Each row of a before or after table is a point. One or more steps were done to the points. Then noise was added and the rows were shuffled. The steps act on columns, c1 being the first. What was done? A step turns or swaps two columns, mirrors them in a line or flattens them onto one, adds a multiple of one to another, or multiplies or shifts one. Angles are multiples of 10 degrees, from the lower column toward the higher: turns from -170 to 170, lines from 10 to 170 but not 90. Use the fewest steps. Two steps may share a column if one is a turn and the other turns, adds or multiplies; they go together, in the order done. Otherwise the lowest column goes first.

Before:
[[-46  21]
 [ 56  39]
 [-11 -19]
 [ -8  73]
 [ 52  34]
 [ 44  37]
 [  2 -31]
 [ -6  -7]
 [ 34  36]
 [ 12  47]
 [ 39  11]
 [ 37  46]
 [ 17  15]]
After (13 x 2):
[[ 18  35]
 [-20  19]
 [ 16  10]
 [ 13  50]
 [  2 -30]
 [  4  16]
 [ -6 -17]
 [ 22  33]
 [ -2  74]
 [ 27  34]
 [ 11  35]
 [  6  46]
 [ -2  -6]]
Steps: multiply c1 by 0.4

Before, 8 rows:
[[-41 -12  -6]
 [-57 -36  -4]
 [ 32 -15  47]
 [-46 -41  11]
 [  6  15  40]
 [-20  35  35]
 [-33  33  41]
 [  3  31  19]]
After:
[[-40 -37  41]
 [ 34  14  21]
 [-32 -11  27]
 [ 56 -14   6]
 [ 10  34  53]
 [ 17  31  10]
 [-21 -40  43]
 [ 14  36  38]]
Steps: turn c1 and c3 by -50 degrees

Before, 13 rows:
[[-28 -32 -58 -37]
 [-19  33 -19  16]
 [ 50  -7 -38 -66]
 [-10 -17  23 -34]
 [ 20  30 -15 -21]
 [-37 -20 -13  36]
 [-58   9  28  12]
 [ 21  -8   3 -68]
 [ 45   5  27 -73]
 [-21  31  25  -9]
 [ -7   2 -29   2]
 [-14 -21 -13   5]
 [-45 -71 -36  -6]]
After:
[[106   6 -54 -53]
 [110  -6 -70  -9]
 [ 13 -70 -18  20]
 [ 23 -20  28  25]
 [ 49 -23  -1   9]
 [ 34 -35 -51  18]
 [ 82  -8 -58 -35]
 [  0   9  20 -11]
 [ 52   0 -10  16]
 [ 37  30  -1 -19]
 [ 82  30 -24  -1]
 [ 39  35   7  20]
 [ 51 -20 -22 -34]]
Steps: shift c1 by 60; multiply c3 by 0.7; turn c3 and c4 by -60 degrees

Before:
[[ -9 -28 -15 -38   3  23 -16  25]
 [ -8 -41  33 -35 -26 -15 -38  15]
 [ -7 -45 -18  45 -13   6  46 -74]
 [-25   1  16 -17  -3 -22   6   0]
 [ 60 -19  -7 -14  18 -44   3   0]
 [  5 -23  -6 -14 -27 -24  -5  52]
 [  2 -39  26  19  -2  19  56 -23]
 [ 31 -16  -8  -4 -46   4 104 -69]]
After, 8 rows:
[[-21   3   0 -26  -2   0  17  -7]
 [  6   7  92  -8 -44  -3  43  75]
 [-31 -37  52  71 -14  -1   8  68]
 [ -2 -25 -52 -56 -26   2   6 -15]
 [ -2 -31  -5 -58   7  -2 -23 -26]
 [ 22 -11  -2 -22 -27   0  -9 -48]
 [ 56 -27   5 -24  18  -1  -3  19]
 [ -5 -39  34  28  -4   2  52  24]]
Steps: mirror c1 and c8 in the line at 10 degrees; add -0.5 times c5 to c2; mirror c3 and c7 in the line at 60 degrees; multiply c4 by 1.6; multiply c6 by 0

Before (11 x 9):
[[  9  46  19  65  10  15  -4 -10   2]
 [ 33 -20  -3 -48 -79  19  73  24 -46]
 [ -7  13  35  19 -10 -15 -41  15  -3]
 [-24 -19 -67  -1  -1  17  10  25 -86]
 [-31  54  -2   8 -39   3   6 -48  27]
 [-14  40  19  34   4 -41   3  10  16]
 [-27 -66   3  33   6  34  27  11 -63]
 [ 25  25  55 -17  16 -26 -14  -9 -42]
 [ 22  12  10   5   2   6 -30   6   5]
 [ 12 -16   8  23  42 -16  -7 -10   3]
 [-48 -18 -41 -27  16  58  38  49 -62]]
After (11 x 9):
[[ -28  -66  -55  -15   29   28    3   11  -45]
 [ -14   41   24    9    4  -46   -3   12  -33]
 [ -30   57   22   18   -8   28   39  -48    0]
 [  -8   13   16  -17  -43  -22   -4   13  -34]
 [ -25  -18 -108   13   10    4    4   25    9]
 [  12  -15    5    7    6  -12  -41  -12  -21]
 [  23   12    8   -3  -29    3  -11    5   -8]
 [ -46  -17  -75  -10   42   32   -3   50   26]
 [   9   45   13   20   -3   22  -11   -9  -63]
 [  34  -22  -42  -42   42    8   99   24   30]
 [  26   27  -11  -67   -8  -22  -18   -9  -18]]
Steps: turn c3 and c9 by -60 degrees; turn c4 and c9 by -60 degrees; turn c5 and c7 by -70 degrees; add -0.5 times c8 to c6

Before (10 x 11):
[[ 18  15 -14   0  17  21   9  22 -25 -12 -21]
 [ -5  -5  -3  37   7 -13 -33   1   6 -70  22]
 [ 10  14   4  31 -38 -24 -14   7   8 -56  39]
 [ 12  -6  -6  27  29 -19  15  -1 -28 -11   2]
 [  3  47  -2 -25  19  24  25 -28 -17  -1  -9]
 [ 11 -31  19  13   7 -29 -32  26  -1 -49  40]
 [ -1   2  20  10  19 -17   5  13  -7 -14 -32]
 [-35  10 -17   3 -33  46  40  -5  39 -22  29]
 [ 19  26 -21  -7  32  -4  20   6  18  -1 -13]
 [-15  28 -43 -32  -8   9  21 -18  -3   7 -18]]
After, 10 rows:
[[ 19  16 -14   2  -8  22   1  22  18  11 -63]
 [  9 -40 -45  14  -6 -26 -17  25   4 -27 121]
 [  0   1 -11   9 -16 -16   3  12  13 -23 -98]
 [ 12   1 -13  27 -21 -20  16   0  24   5   6]
 [ 18  31  -2  -9 -30  -5  13   6  11  22 -37]
 [  3  52  -4 -24 -12  25   7 -27  16   2 -24]
 [ 10   9 -55  31  31 -23 -18   6 -22 -13 116]
 [ -3 -16 -71  37  -9 -14 -28   4   3  -9  66]
 [-11  35   0 -30   7   9   8 -20  -5  42 -53]
 [-34  21 -24   5  21  48  35  -5 -31  13  88]]
Steps: turn c2 and c7 by -20 degrees; turn c3 and c10 by -80 degrees; multiply c9 by 0.4; turn c5 and c9 by 150 degrees; multiply c11 by 3

Before (10 x 14):
[[ 23  10  90  46   4  29  39  19  -6 -49  12  24 -32  -7]
 [ 17  17  22 -36  -1   3   6 -34  41 -29 -39  -3  10  29]
 [  0 -43  39   9  30 -93 -12  19  18 -10  21  25  70   6]
 [ 22  -5  37  19  -9 -37  17   0   0  13  28 -24 -55   4]
 [ -9  20  -5  23 -16  48 -25 -39 -14 -31  17  72   8  31]
 [-54  -8 -42  37  45  -9 -73  39  63 -11  43  58 -26 -21]
 [ 23  28 -33  41  -2 -46 -42  32  65 -32 -21 -13  27  -5]
 [-10  20  19   3  15 -25   7 -12  24  34 -20  34  25  -4]
 [ 17   8 -52 -11  43  35 -13   2 -48  35   4 -25 -15 -45]
 [-57 -12 -13 -22 -41  -8 -14  55  43 -51  10  -6 -41 -43]]
After:
[[ 20  33 -36 -41  -8  40 -45  36   3 -29 -20 -11  25  26]
 [ 26  40  89 -25   2 -29  41  20   0 -51   9  26 -29 -10]
 [ 13  -8 -51  -5  45 -50 -17   0   1  32   1 -19 -12  19]
 [ 23  23  35   1  -8  35  19  -1  -4  12  32 -26 -55  19]
 [ 13 -46  21  -4   1   9   5 -30   2 -28 -43  -3  14 -25]
 [ -7  14  -7 -21 -19 -28 -27 -41  -2 -32  14  70  10 -52]
 [-56 -18 -13  19 -38 -12 -13  56   0 -46   8  -6 -42  41]
 [ -7  -4  19 -21  13  19   4 -11   0  36 -17  32  22  18]
 [-52  36 -42  -4  46  -2 -74  38   2 -11  43  59 -26  24]
 [ -2  24  36  34  30  82 -13  23  -2 -11  21  30  72  38]]
Steps: turn c2 and c4 by -110 degrees; turn c6 and c14 by -150 degrees; multiply c9 by 0

Before:
[[ -39    5  -22   34  -46    8   -6  -87  -17  -23  -15   -2   -9  -10
   -67   11   14   22]
 [  -6   26   17   12   27   42  -45   -2   15  -23  -80   -9  -65  -10
    15   25   -3   10]
 [ -13   -9    0  -59   18  -28  -25  -20   -7  -40 -105  -23    6   27
    -4   20    2  -92]
 [ -25   -5   23   17   18  -29   16  -24   38   39   -8   22  -70  -33
     9  -40   34    0]
 [ -17  -30    9   24   30  -14  -15  -72  -28  -30   31  -27  -20  -30
     1  -34   -8   21]
 [ -24   18   25   28  -65    6   14  -47   29   -7   -6  -15    3  -10
   -17   18   -5   28]
 [ -17   26    5   30   31  -35   27   -1  -27  -34   35  -18    4    9
     1  -47   20   26]
 [ -24   15   -8   11   23   60   38    8  -18  -12   35  -17    3    4
   -20  -17  -10    9]
 [  33   23  -21    0   11  -36  -62  -23  -10   30   34  -11   -4  -29
     6  -35  -20   21]
 [ -40    0    3   39  -44   18   12   -6  -29  -34   34    8  -34  -35
   -37  -27   27  -61]
 [  -3  -24   81   35   30    5  -44  -27  -19  -37  -34   -6    1   10
   -22  -20   24   26]
 [  -1   12   44   25   15   -2   19   -4   34    7   22   55  -55   11
    -1   30  -21  -43]
 [ -26  -18  -24    9  -10   24 -101   -3  -13  -22   19   31 -111   14
    16  -50    6   13]]
After:
[[ 15  31  17  10 -12 109  59 -50 -11 -89 -20  34  44  17  17 -50   8  13]
 [-16 -11  29  31  30   2  41  26 -25  47 -35 -18 -33  11   2 -53  23  26]
 [-47  -9  -5  28  17  52   5 -88  33  19 -21  54   6   9  -2  31 -20 -42]
 [  9  22  35  32 -50  10  46 -83 -16  10  12  -5   7  -9 -66  15  13  22]
 [-33   5  18  27 -68  -1  18 -23  32  20   8 -17   4  -9 -18  20  -8  28]
 [-22 -18  16  14  25  57  45  12  16 -33  79  -7  49 -11  15  25  -7  10]
 [-24  23   8  18  18  74 -29 -55  38   8   9  26 -19 -36   8 -42  32   1]
 [ 26 -38  -3   1  12  11  -5  -6 -10 -68 -34 -10 -35 -29   7 -38 -19  20]
 [-72  19 -38  34  31  -4  74 -21 -20 -19  35  -7   3  11 -19 -18  25  32]
 [ -4   5  25  13  21 -11   6  36 -17  42 -35 -18  59   7 -17 -18 -10  10]
 [ -1  16   3 -57  15  -3   6  15 -10 -27 107 -25 -30  26  -6  19   2 -94]
 [-13  25  27  39 -46  31  55 -20 -28  30 -33   6  22 -35 -38 -26  27 -62]
 [ -2  36  -8  21  33  21  48 -29 -28   0 -28 -27 -14 -29  -1 -35  -7  23]]
Steps: turn c1 and c2 by -140 degrees; turn c1 and c3 by 110 degrees; add -0.7 times c4 to c10; turn c7 and c10 by 110 degrees; turn c6 and c13 by 100 degrees; add -1.5 times c12 to c8; multiply c11 by -1

Before (14 x 20):
[[-31  34  27 -11   7  -6 -12 -64  -7  -9  -7   6  44 -18  -2 -58 -16 -12
    7  17]
 [-15  41  30 -19  65  22 -15  -3   0  13  -4   8  -3 -51  30 -42   1   2
   -4  37]
 [ 46 -39  -1  12 -36  36  -1  -7   6  36 -11 -12 -13 -19 -50   7 -25 -16
  -40 -35]
 [  2  20 -18   9 -58   8  -6  11 -32  44  12 -14 -63  15 -46 -20 -24 -35
  -99  63]
 [-67  13   8 -33   5  17 -25  -7 -30 -19  22  -6  11 -22  28 -30  13  46
   -5  11]
 [ 34  -8  -1 -27 -59 -19 -26  34 -33  51  -5 -36 -28  32 -21  25 -24 -47
  -35  57]
 [-40   6  20 -55  30 -19 -19 -33  22 -12   3  55   5 -43 -16 -40  37  21
    4  33]
 [-15  22  41 -54  -8  18  -6 -60 -37  16   2  43  -6 -31  51 -18  13  12
  -21  17]
 [-15 -42  36   4 -41  24   7  18 -47  45 -41 -16 -59  20 -66  17 -40 -62
  -46   9]
 [-35  34  36 -53  38  15 -42 -39  26 -47  29  35  -5  -7  33 -27 -12  -7
  -14  -4]
 [-35   3  36 -22   7 -38 -47 -28  -8 -29 -22  17  -4 -65  51 -39  -2   6
  -35   1]
 [-32  16  11 -32 -13  53 -27 -20  33 -27 -30  26  15 -37  17 -31 -19   9
  -13  78]
 [ 18 -34 -30 -41   8  10  48 -14   0  17 -64 -10 -16   9 -41  -8 -69  -7
  -45 -23]
 [ -1 -14  29 -11 -63  -5  19  25  12  73 -12  -7 -46  10 -29 -19 -68  -9
  -32  -7]]
After, 14 rows:
[[ -68   13    9  -28    1   20  -27   -5  -39  -16   22   -6  -17  -23
    27  -30  -17   45    8   11]
 [  21  -32  -29  -35    9    7   47  -15   -1   70  -64   -9  -41   10
   -43  -10    1   -8  -30  -23]
 [ -33    4   36  -26    8  -37  -44  -28   -6   -4  -22   19  -18  -66
    51  -38  -27    4  -23   -3]
 [ -14   40   29   -8   65   21  -15   -5   -1    0   -4    7  -16  -50
    30  -43   15    4    0   36]
 [ -35   17   13  -32  -12   52  -29  -19   40   15  -29   24  -14  -36
    18  -31  -29    8    6   79]
 [ -40    6   22  -31   30  -18  -19  -35   29  -39    3   55  -39  -44
   -18  -41   -6   24   26   33]
 [ -13  -41   34   20  -42   24    7   18  -59   47  -41  -16  -37   21
   -68   17   35  -61  -63    8]
 [  46  -38   -2   -6  -37   35   -3  -10    6   29  -11  -12   -1  -19
   -51    5   27  -19  -42  -33]
 [  -2  -14   28    8  -60   -4   18   26   15   80   -9   -6  -42   11
   -31  -19   61   -8  -41   -7]
 [ -31   32   23  -32    5   -6  -11  -63   -7   12   -8    8   21  -16
    -1  -56  -13  -12   29   18]
 [  35   -7   -2  -13  -59  -17  -26   34  -44   31   -7  -37  -39   34
   -17   25   45  -48  -30   56]
 [   1   21  -20    0  -57    8   -4    8  -44   35   11  -11  -34   14
   -45  -21   39  -36 -115   63]
 [ -35   33   36  -35   41   12  -45  -38   33    4   28   35  -44   -7
    34  -25  -49   -8    4   -3]
 [ -17   22   39  -37   -8   19   -7  -60  -47   -6    2   45  -48  -32
    50  -15   19   12   -3   16]]
Steps: turn c4 and c13 by 50 degrees; turn c4 and c19 by -30 degrees; multiply c9 by 1.3; turn c10 and c17 by 80 degrees

Before (10 x 32):
[[  6 -45 -16  -3  -2  22 -15 -16   3 -29  -9  12  10 -11  14  15  -8 -26
  -12 -23 -30   3 -21  20 -29  18  21 -15  -5  33   1 -34]
 [ -9   2 -21  48  -9   8  22  19  15  21 -29 -41  -8  20 -45 -46 -46 -20
   -8   0 -39  29  -3  30   9 -15 -35 -23 -27 -27 -16   5]
 [-13   8  -5  13   3  24  -5  20   8 -38  11 -35 -14  58 -46  30 -17 -26
   43  45 -34 -13  -8  34   6  19  30 -24  -4   6   5 -16]
 [ 32 -15 -18 -16 -46 -18 -15  -3 -38 -13  19 -29  -2   9  21  33 -21  27
  -30  14 -14  -7 -16  28  49 -37 -38  16 -34  41 -31  21]
 [-34  34  -6  48 -19 -16  46 -24  15  -9 -11  -2  12 -13  -4   1 -40  29
   24 -27  20  45  -8  39  22  27  31 -20 -24   0  -5 -25]
 [-19 -41   3  31 -15 -24  40 -32 -27 -50  27  13  -5 -13 -41 -19   9 -28
  -10  -2  23  58  27   4   5 -36   4   8  27  19  -6  18]
 [  7 -19 -18 -35  13  33  38  27 -10 -32  -8 -54  -5 -10  20  -5  -9   3
    5 -17   2 -22  17 -14  48 -11 -13 -21   1   1   7 -14]
 [-21  28 -41 -21 -42 -41  19  19  35   7  24   8  34  41  13   4 -36  -2
   41 -22  -8 -16 -25 -15 -29  23 -13   7   5   6   6 -15]
 [ 36 -27  12 -32 -13  20 -16  24 -15  -3 -13 -13  -9  18  -6  -8  14  34
  -22  42 -14  -4  -1  11  -5 -44  30  14  -9  33   5  34]
 [  2 -38 -58  -5 -13   0  27 -43 -24 -32  33   2 -17  -4 -22  19 -63   7
   -5  17   0  -1  36  54  32  16  22  15   9   7 -32  15]]
After (10 x 32):
[[-14   4 -22  49  -6   3  20  21  15  21 -29  -3  -4  20  -6 -27 -41 -25
   -8  -3 -43  26  -9 116  10 -11 -37 -22 -28 -47  21   5]
 [-20  27 -43 -19 -39 -38  17  18  34   5  24  48  34  36  -6   1 -40   5
   43 -22  -9 -14 -27 -33 -27  28 -18   7   6   2  44 -13]
 [ -9   4  -4  17   5  28  -6  25   7 -41  11   3 -12  59 -11   0 -18 -22
   47  46 -35 -16  -9 119  11  24  32 -20  -2  25  44 -17]
 [-15 -41   5  29 -21 -26  40 -31 -31 -49  25  49  -6 -11 -31  21  13 -31
  -10  -1  27  64  32  99   0 -37   3   9  23 -18  33  20]
 [ 35  -4 -20 -15 -45 -17  -9   1 -38 -10  17  10  -4   6  42  44 -17  26
  -29  12  -9 -10 -12 -37  50 -35 -41  16 -36  32  11  22]
 [  3 -37 -57  -4 -12  -1  30 -40 -25 -31  39  45 -18  -1  26   6 -60   3
   -4  17   3   4  32  65  29  19  26  15   6  20   6  18]
 [ 34 -32  19 -32 -14  19 -11  25 -16  -3 -16  26  -6  21   9  28  17  33
  -20  44 -12  -9   9  18  -4 -42  33   9  -8  -8  42  30]
 [  9 -48 -12   2   2  26  -9 -14   9 -29  -8  51  22 -11  28  32 -10 -27
  -11 -22 -31   3 -19 -23 -26  18  20 -12  -1  15  42 -39]
 [-34  38  -5  44 -20 -14  48 -19  18 -13  -5  42   9 -17  39  -5 -37  30
   25 -31  20  44 -14  25  26  33  30 -25 -21  -4  36 -22]
 [  9 -26 -21 -35  18  36  40  27  -9 -34  -9 -19  -1 -14   6   3  -6   6
    8 -13  -3 -22  21 -49  49 -10 -17 -20   3  -6  46 -14]]
Steps: shift c12 by 40; multiply c15 by 2.5; turn c15 and c24 by -70 degrees; swap c16 and c30; shift c31 by 40
